Rows are points. Two turns around zero, p and q, are shown by what they do to some points. Where does a point land after both, in the order given? Backwards means that the second turn is done in reverse. Each puzzle has new turns, and all numbers are rounded.

Turn p:
[-31 -11  31] -> [-4 18 41]
[ 8 26 -2] -> [ 19 -19  -5]
[ 36 -36 -42] -> [-37   6 -55]
[21  8 65] -> [-18 -45  49]
[-34  13 -51] -> [ 39  39 -30]
Turn q:
[ 49 -23  -7] -> [21  8 50]
[-59   1  -1] -> [-43  -9 -39]
[ -9 -28  39] -> [-21  44   0]
[ 19  49 -31] -> [ 43 -42 -11]
Where do these land?
p, then q: [-55  21  17] -> [50 35 -6]
q, then p: [54 21  7] -> [-22 -53  -8]
p, then q: [-24  -8  25] -> [ 11  26 -22]
q, then p: [ 24 -34 -50] -> [-37   4  53]

Turn p:
[ 42  24   1  26  17 -55] -> [ 31 -50 -19  21  27 -37]
[-29  36   0  29  -1   4] -> [-21 -20  13  41 -14  11]
[ 31   6  18  14 -21  70] -> [ 43   3  18 -11 -54  40]
[ 52 -21 -17  35  46 -20] -> [ 57  -2  12  13  16 -58]
[  6 -13  15 -42  18  42] -> [ -5  18  11 -50 -36  -4]
[ -9 -16 -32 -40 -11   0] -> [-18  38 -32 -16   1  -3]
[-92 -15  15 -23 -47 -40] -> [-85  12  -3   1  58  50]
Turn q:
[ 55  46 -23  -4 -45   1] -> [ 17  20 -33 -18  55  51]
[  2  45  33 -56 -15  41] -> [-20 -17  29 -67  47   4]
[ 12 -44  11  27  52 -30] -> [ 11 -16  27  64 -36   1]
[-28  18 -58  -7  59   4] -> [ -9 -32 -19 -23 -70  33]
[ -3 -51 -17  45 -24  16] -> [ 26  58  -4  22 -25 -23]
[-33   1  34  45  10  10] -> [-50  24  16  21 -16 -21]
[-11 -35  49  -5 -11 -42] -> [  1 -20  13  42  24 -52]
[  5  20 -29 -45 -25   1] -> [ 23 -18 -27 -43  20   7]
Where do these land?
q, then p: [ 97  44  52  42  33 -48] -> [ 25  11 121  35 -50  -5]
p, then q: [ -6 -22   7 -25   1  37] -> [-11 -11  -1 -36  31  -4]
q, then p: [ -8 -23  12  -8  23 -15] -> [16 -3 11 -2 31 13]
q, then p backwards: [ 33   1   8 -27 -24 -15] -> [ 20 -21  12  19 -15 -33]
q, then p: [-18  16 -47   4  30   3] -> [  1  37 -26  -1 -10  40]
q, then p: [-34 -41 -34  10 -31  25] -> [  1 -29 -68  10   8   3]
q, then p backwards: [-15 -39  22 -37  -3 -25] -> [ 30  11   9  22  44 -26]
q, then p backwards: [-49  64 -21  41 -28  39] -> [-43 -11 -25 -89 -17  11]
